Each wall is flat, endless, passes through zero and stands at right angles to its row. A trip goes straight from one point to another. List the walls that it crosses, first one first.
(in the rows, 128 means zero)

Walls:
(1): [176 118 136]
(2): [137 150 107]
(3): [ 92 126 139]
Trips:
[146 165 101] to [140 151 111] => none
[113 156  51] to [153 143 120] => 1
[ 66 142 109] to [ 99 135 194] => 2
[165 161 110] to [115 141 129] => 1, 3
[156  94 140] to [176 132  62] => 2

Walls:
(1): [109 137 115 157 168 111 195 219 134 159 170 173]
(2): [124 101 141  67 110 120 134 127 120 142  55 130]
(3): [174 139  58 176 106 156  34  65 109 113 168 130]
Trips:
[162 149 107 119 119 131 154 117 150 150  98 115] to [ 68 130 183 127 123 146  95 105 103 119 125 148] => none
[140  71 127  94 112 100 125 112 157 110 123 149] to [138  80 111 120 124  44 103 121 104 125 108 144] => 3
[ 31 128 104 131 198 124 189 129 145 117 172 121] to [150 154 136 136 137  85  90 133 136 139 141  91] => 3, 1
[ 32 167 165 140 155 164  44 135 130 157 111 134] to [139 134 131  95 116 133 111 123 143 173 170 136] => 1
[ 87 150 171  72 153 150 111 154 158 136 159 156] to [ 94 140 100  95 155 135 131 140 169 140 102  97] => none
[160 105 144 116 120 169 175  98 138 162 122  87] to [113 125 177 112 104 129 112 111  98 140  83 101] => none
[151 166 147 113 135  32 144 131 165 107 182 175] to [138 134 189 112 144 129 199 118 139 127 113  55] => 2, 1
[ 67 162 186  95 186  68 105 154 145 186 130 107] to [181 172 154 151 145 169  82 112 114 122 126 105] => 2, 1, 3
[148 137  96 104 112 208 148 168 196 104 206  94] to [130 165 156 131 119 149 109 137 140 158 102  62] => 1, 3, 2

Walls:
(1): [126 142 118 191 167 149 140  66 135 155 117  96 133 194 116 180  98 127
  91 143 146 151 115 110  94 175  72 165 140 140 128 145]
(2): [139 102 194 143 139 165 107 108 110  97 134 163 131 170 155 152  80 119
  77 154 131 131 127  88 138 147 138 116 100  93 169  60]
(3): [118 116  85 120  43 127 135 124  60 155  55 152 124 118 147 100 112  63
 116 110 189 126  86 142 135 129  92 148  65 140  99 161]
(4): [134 169 166 160 143  93 104 112 195 130 161 136 172 183  95 125 127  85
 131 154  98 143  79 131 153 124 109 148 103  46  45 161]
Trips:
[130 111  55 139 180 160 134 167 132 103 138  78 134 134 147  27  94 115
 144  99 106 135 123 108 152 100  99 158  91 112  95 159] to [ 91 105 117 138 120 137 143 121 122 152 166  74 143 141 155  96 130 130
 115 161 184 182  61  83 103 120  90 147 107 160  66  79] => 1, 2
[143 186  95 156  70 166 138 118 120 111  96 136 173 161 142 164 105  97
 155 143  98 117 101 189 143 111 114 120 111 144 114  80] to [104 159 127 135 126  91 149 118 192 129 135  40 141  89 127 150 130 117
 133 125 160  94  89 137 134 154  97 138 115 154  64 146] => 2
[171  74 175  74 141  88  91 124 123 199 150 148 151 150 124 131  80  57
 227 126 112  74 141 106 164 144 165 205 112 122 167 204] to [115 172 108 115 116 126  89 166 157 139  98  97 174 153 122 144 145  97
 127 166 166 101 182 166 138 119 146 114 102 157  84 136] => none
[ 93 155 128 201 128 145 134 168 103 171  85 114  91 128 182 122 152  79
 135 110 125 135  99 124 110 153 174 172 104 148 124 122] to [112  99 160 112  98 152 168 134 176 122 107 118 103 114 157 123 164 109
 175  50  95 129 114 145 147  75 140 141  93 189 145 141] => 1
[136 147 102 145 141 209 116 185 145 131 119 109 103 182 145 139 142  63
 194 184 122 111 163 108 144 138 160 120 150 155 142 152] to [140 168 100 112 150 126 129 138  84 138  98 142  87 119  91 129 146  79
 143 236 172  96  98 104 135 100 146  88 178 126  92 151] => 1, 3, 4
[116  96  77 107  54 132 140 109 132 146 110 133 108 121 190 100 128 100
 133 127  91 165 118 146 122 182 141  60 134 108 124 108] to [160 123  90  93 119  99 119  93 104 130 101 183 115 148 115  91 170  96
 159 123  95 107  88 100 105  94  73 138 105 134 151 138] => 4
[ 87 125 127  96 119  87 100 168 130 149 146  99 104 146  65 112 139 134
 160 158 148 116 113 141 147 115  97 141 119 100 142 122] to [151  99 121 115 130 115 154 187 119  77  76 145 171 121 122 116 108 159
 107 107 135 101 122 163 127  79 166 137 122  87 115 133] => 4
[137 176 154 151 208 104 115  75 145 109 180  48 167 126 145  90 123 115
 168 152  96 126 171 108 147  81  86 156 113 101 159  92] to [143 128 113 117 122 127 174 149 134 186 137  29 131 120 168 106 198 102
 133 141 102 114 144 124 127 194 160 163 171 109  99 181] => 2

Walls:
(1): [150 128  86 173 117 137 128 147 128 148 104 118 122 137 112 138  90 140
 157 145  98 187 136 128 154 136 126 178 142 106 113 138 104  97 160  89
 132 160 104 155  88 189 178 177 114 193  82 137]
(2): [131 183 103  79 143 144  85 161 118 144 172 134  84 133 109 155 136 126
 127 192  70 171  53 129 138 168 156 181 153 118 106  65 155 149  75 162
 129 122 177 115 188 117  89 135 156 181  96 124]
(3): [172  95 138 151 155  91  67 126  57  85 124 164 116 116 119 134  87  97
 121 135  67  66 127 134  88 162 104 132 135 175 129  61  50 194 186  95
 100 115  68  81 140 165 221 114 101 126 112  96]
(4): [ 70  79 110 120 148 128 207  71 131 111 162 108 126 189 101 173 112 134
 103  83 149 146 114 142 147 123  96 143 113 102 128 135 137 126 121 128
 112 158 132 150 159 157 163 100  94 118  93 138]
(5): [150 145 130 120 117 139 141 116 180 116 150 121 136 122  68 185 178 118
 111 193 116 134  53 143 115 105 122 161 121 113  74 138  91 152 145  84
 109  99 118 167  86 178 104 177 160 178 136 164]
(6): [118 136 144 131 175 148 144 119 101 118 117 158 100 161 106 128  83  96
 118 136 100 131  78 103 176 117 154 135 127 141 130  93 141 145 134 116
  97 145  89 169 114 124  87 111 151 127 155 148]
(7): [127 123  47  76 153 153 134 163 136 172 103 130 100 160 111 147 114 155
 104 137 133 140 128 186  89  66 123 172 146 143 171  97 132 177 205  80
 156 171 164 130 151 122  79 120  42 110 145 167]
(8): [120 160 120 100 161 141 136  98 149 123 144 103 117 167 146 118 170 116
 130 127 208 122 180 141 124 153 128 127  85 166 184 133 133 149  55 134
 113  94  53  66 150 118 139 116 144 137 192 109]
Trips:
[123 164 215  80  13  91  89 154  81 105 162  98  52 102 158 182 145 130
 132 153 142 118 152  94 150  44 110 167  58  92 165 106  81 124  89 174
 123 134 173 127 151  78 109 100 111 135 147 116] to [ 99  98 138 127 121 123  97 180 139 129  97 108 121 161 164 101 200 125
 215 149 194  83  39 191 141 168  95 158  53 168 146 138 131 164 146 162
 138 141 108 150 139  90 105 102 111 137 154  97] => 7
[138  95  70 113 184  92 107 129 121 136 148 110 153 131 156 161 124 157
  97 130 146  52 133 160 115 153 133  97 109 140 157 129 158 146 137  95
 118 126 134 123  67 146 151 131  96 158  98 152] to [137 147 118 145 127 166 137  88 131 153 179 136 129 112 202 172 123 147
 107 125 115 166 157  99 108 189  58 126 151 158 144 107 120 145 158 169
 139 153  67 183 139 156 211  98 113 172 147  86] => 5, 7
[109  95 112 110 140  64 126 134 142 122 156  87 155 163 129 142 149 154
 121 138 126 124 123 208 117 103 134 151 149 167 104 162 138  97 120 103
 125 163 131 153 127 157 142 122 169 140 119 130] to [203 160 147  87 111 102  93 111 119 141  92 132 175 116 152 200 107 143
 135 148 103 197 149  90 161 170 160 143 101 157  74  54 109 105 144 165
 119 114 197  90 113 138  79 157 105 145 164 106] => 2, 4, 7, 3
[156 179  63  75 139 168  85 131 126 144 110 156 132 155 150 108 116 108
 139  78 200 136 168 127  90  99 111 119 175 116 100 124  68 103 125 104
 191 152 144 189 108 111 153 121 142 142  99 171] to [126 159 124 107  90 140 163 116 175 147 133 136  99 130 166 170 127 127
 137 101 117 147 134 111 107 118 124 145 135 129 145 112  93 121  77 165
 173 146 148 142 161  97 159  74 161 153 137 118] => 8, 2, 4, 1, 7
